Each wall is flat, endless, passes through zero and stands at right angles to its row. A trip goes straight from one point to another. List the walls that it crosses, first one first.

Walls:
(1): [ 0.75 -0.54]
(2): [-0.02  0.30]
(3): [ 0.50 -0.14]
(4): [-0.28 -0.13]
Trips:
[-0.27 -0.12] to [0.28 0.24] -> 2, 4, 3, 1
[ 0.24 -0.09] to [0.02 0.16] -> 2, 1, 3
[-0.25  0.15] to [0.19 0.18] -> 4, 3, 1
[-0.33 -0.09] to [-0.11  0.09] -> 2
[-0.26 -0.24] to [ 0.61 -0.59] -> 1, 3, 4
[0.98 0.00] to [ 0.21 -0.07] -> none

Walls:
(1): [-0.11  0.07  0.25  0.08  0.77  0.47  0.99 -0.36]
(2): [ 0.24 -0.22 -0.11 -0.08  0.45 -0.57  0.16 -0.68]
(3): [ 0.01  0.07  0.28  0.30 -0.39  0.48 -0.22  0.20]
(4): [ 0.32  0.44  0.26 -0.37  0.01 -0.15 -0.34  0.06]
(5): [-0.63 -0.65  0.29  0.68 -0.11  0.06 -0.14  0.10]
(6): [-0.01  0.01 -0.05  0.44 -0.51 -0.45  0.19  0.07]
Trips:
[-0.03  0.78  0.18 -0.49  0.14  0.03 -0.39 -0.44] to [ 0.24 -0.38  0.10  0.14 -0.18  0.16  0.00 -0.67] -> 1, 3, 4, 5, 6
[ 0.19  0.02  0.53 -0.27  0.06  0.07  0.18  0.53] to [ 0.00 -0.11 -0.10  0.27 -0.38  0.32 -0.17 -0.29] -> 5, 1, 6, 4
[ 0.13  0.42  0.10 -0.11  0.08  0.42 -0.52 -0.12] to [ 0.07  0.15 -0.31 -0.26  0.20 -0.27 -0.80  0.20] -> 3, 2
[ 0.06  0.26  0.24 -0.32 -0.22 -0.28  0.02 -0.50] to [-0.68 -0.07  0.68 -0.16  0.19 -0.48 -0.55 -0.29] -> 6, 5
[ 0.46 -0.35 -0.24  0.67  0.38  0.41 -0.06 -0.45] to [-0.18  0.05 -0.16  0.60 -0.05 -0.09 -0.06  0.42] -> 6, 2, 1
[-0.57  0.19 -0.09  0.38  0.20  0.16 -0.34  0.20] to [-0.41 -0.08  0.18 -0.24 -0.15  0.08  0.10  0.17] -> 1
[ 0.72  0.30  0.12 -0.24  0.42 -0.12  0.15 -0.28] to [-0.32  0.68 -0.11  0.23  0.80  0.79 -0.24 -0.23] -> 3, 2

Walls:
(1): [ 0.10  0.12 -0.14  0.21 -0.42 -0.50 -0.64 -0.66  0.47  0.22 -0.08 -0.03
 -0.01  0.24]
(2): [ 0.38  0.15 -0.86  0.29 -0.05  0.19 -0.02 -0.48  0.25 -0.28  0.19 -0.08
  0.51  0.16]
(3): [-0.01 -0.19 -0.25  0.36  0.17  0.14  0.46  0.24  0.23  0.45 -0.57  0.52
  0.52  0.20]
(4): [-0.30 -0.33 -0.79  0.40 -0.34 -0.20  0.72  0.45  0.05  0.05 -0.17  0.64
 -0.16  0.30]
(5): [ 0.79  0.22 -0.26  0.05 -0.02 -0.14  0.22  0.06  0.05  0.22  0.10  0.50
  0.07  0.24]
(6): [-0.34  0.36  0.01  0.01  0.33  0.19  0.34  0.10 -0.39 -0.24 -0.26 -0.44
 -0.21 -0.03]
(7): [-0.39  0.11  0.27 -0.05  0.14 -0.07 -0.40  0.58 -0.06 -0.05 -0.29 -0.11
 -0.14  0.17]
(8): [ 0.15 -0.20  0.13  0.13  0.14 -0.11  0.17  0.15  0.14 -0.11 -0.23  1.09
 -0.06 -0.02]
(9): [ 0.54  0.77 -0.60  0.13  0.02 -0.12  0.79 -0.09  0.35 -0.46  0.02 -0.06
  0.16 -0.12]
(10): [-0.32  0.13 -0.01 -0.20  0.40  0.38 -0.43 -0.14 -0.51 -0.18 -0.13  0.22
  0.34  0.03]
Trips:
[ 0.24  0.30  0.69 -0.32 -0.27  0.05  0.23  0.28 -0.28  0.35  0.58 -0.13
  0.15 -0.30] to [ 0.21 -0.50  0.14 -0.92  0.22  0.41 -0.10  0.40 -0.39 -0.02  0.47  0.60
  0.06  0.11] -> 10, 8, 7
[ 0.21  0.09  0.31  0.47  0.75  0.17 -0.08 -0.13  0.94 -0.29 -0.04 -0.16
  0.16  0.31] to [ 0.34 -0.37 -0.07  0.09  0.44  0.45 -0.48 -0.04 -0.21  0.17 -0.18  0.20
  0.20 -0.48] -> 10, 7, 9, 1

Walls:
(1): [-0.38  0.10 -0.04  0.33 -0.07  0.18 -0.05 -0.58 -0.07  0.30 -0.65 -0.21
  0.12 -0.42  0.13 -0.37  0.38  0.42  0.03  0.14 -0.58 -0.12  0.08 -0.33
  0.18 -0.02 -0.02  0.14 -0.15  0.17  0.14 -0.31]
(2): [ 0.29 -0.06 -0.17 -0.78  0.17 -0.24  0.14  0.48 -0.38 -0.68 -0.19 -0.19
 -0.55  0.11  0.20 -0.14 -0.29 -0.21 -0.11  0.14 -0.05  0.75 -0.11 -0.75
  0.52  0.07 -0.14 -0.12  0.26 -0.41  0.18 -0.48]
(3): [ 0.27  0.37  0.25  0.01 -0.54  0.33  0.21  0.07 -0.08  0.26 -0.37  0.54
 -0.19  0.07  0.82 -0.19 -0.21  0.00 -0.15  0.83  0.10 -0.42  0.19  0.21
 -0.06  0.47  0.17 -0.14  0.00 -0.22 -0.05 -0.08]
(4): [ 0.22  0.19 -0.46  0.20 -0.19 -0.02 -0.27 -0.58 -0.61  0.19  0.04  0.75
 -0.32  0.43  0.04 -0.48  0.46 -0.23  0.21 -0.45  0.07 -0.04 -0.10  0.41
  0.06  0.33 -0.12  0.01 -0.01  0.02 -0.33 -0.08]
(5): [-0.33  0.02 -0.52 -0.81 -0.60 -0.29  0.56 -0.14 -0.20  0.37 -0.38 -0.85
 -0.08  0.09 -0.47 -0.12  0.73  0.13  0.32 -0.67 -0.15  0.14 -0.65  0.05
 -0.60  0.28 -0.16 -0.13 -0.04 -0.40  0.38 -0.24]
(6): [ 0.45  0.10  0.39  0.02 -0.31  0.06 -0.31 -0.57  0.82  0.11 -0.48 -0.24
 -0.91  0.07  0.42  0.40  0.53 -0.51  0.56  0.25  0.13 -0.45  0.28 -0.11
  0.02  0.13 -0.14 -0.19 -0.46  0.10  0.55 -0.41]
(7): [ 0.46  0.25  0.17 -0.34  0.00  0.21 -0.03  0.32  0.26 -0.38 -0.04  0.13
 -0.27 -0.56 -0.31  0.19 -0.34  0.07 -0.05  0.41  0.16 -0.11 -0.01  0.10
  0.20 -0.86 -0.27  0.23 -0.24  0.04 -0.12 -0.28]
(8): [ 0.26  0.19  0.27  0.14 -0.18 -0.14  0.27 -0.03 -0.16 -0.40 -0.20 -0.05
 -0.80 -0.21 -0.39  0.53  0.43 -0.13  0.07  0.61  0.59  0.26 -0.06 -0.11
  0.09  0.34 -0.25  0.03 -0.13 -0.21  0.10  0.05]
(9): [-0.27 -0.41 -0.03 -0.02  0.41 -0.24 -0.11 -0.55 -0.09 -0.28  0.22 -0.01
 -0.38 -0.33 -0.01 -0.48 -0.46 -0.14  0.11 -0.18  0.44 -0.14  0.38 -0.27
 -0.02 -0.06 -0.11  0.06 -0.04 -0.20  0.17  0.37]
(10): [ 0.32 -0.64  0.60 -0.14  0.47  0.03 -0.43  0.29 -0.07  0.05  0.02  0.10
 -0.50 -0.63 -0.42 -0.88 -0.57 -0.13  0.00  0.01 -0.43 -0.02  0.47 -0.25
 -0.32 -0.02 -0.30  0.26 -0.54  0.21  0.26 -0.33]
(11): [ 0.04  0.16 -0.37 -0.22  0.59  0.18  0.32 -0.18 -0.51  0.17  0.14  0.16
 -0.20  0.23  0.09 -0.20  0.22 -0.26 -0.08  0.02  0.06 -0.30  0.57  0.07
  0.34  0.79  0.02  0.26 -0.22  0.62  0.30 -0.19]
(12): [-0.27 -0.12 -0.15 -0.24  0.49  0.71  0.39  0.25  0.30 -0.62  0.04  0.00
 -0.19 -0.02  0.40  0.79  0.51 -0.59  0.08 -0.23 -0.12  0.36  0.11 -0.09
 -0.76 -0.07 -0.14  0.03  0.43 -0.07 -0.12  0.13]
Trips:
[-0.03 -0.21  0.67  0.31 -0.11 -0.46 -0.12 -0.10 -0.43 -0.43  0.92 -0.08
  0.05  0.66  0.50  0.24  0.26 -0.23 -0.12 -0.81 -0.12 -0.25  0.04  0.13
 -0.12  0.39  0.07 -0.04  0.04 -0.75  0.34 -0.36] to [ 0.18 -0.11  0.00 -0.22 -0.37  0.24 -0.05  0.76  0.31  0.12  0.16 -0.24
  0.45 -0.15 -0.52  0.18 -0.21 -0.22 -0.48  0.01 -0.19 -0.25  0.04  0.52
  0.03  0.25 -0.56 -0.08  0.19  0.21 -0.01  0.22] -> 11, 6, 9, 2, 4, 10, 7
[-0.53 -0.41 -0.26 -0.13  0.35 -0.02  0.15  0.04 -0.46  0.21  0.34  0.00
 -0.14 -0.21  0.29 -0.26 -0.32  0.02  0.20 -0.16 -0.74  0.14  0.84  0.72
  0.34  0.02 -0.09 -0.84  0.21  0.05  0.18 -0.73] to [-0.25  0.12  0.10 -0.84 -0.04 -0.05  0.41  0.21  0.25 -0.81  0.35 -0.31
 -0.27 -0.21 -0.21 -0.62  0.06 -0.69 -0.12 -0.65 -0.11 -0.80  0.53 -0.01
  0.15  0.50 -0.17 -0.19 -0.08 -0.25  0.38 -0.51] -> 5, 12, 6, 1, 4, 7
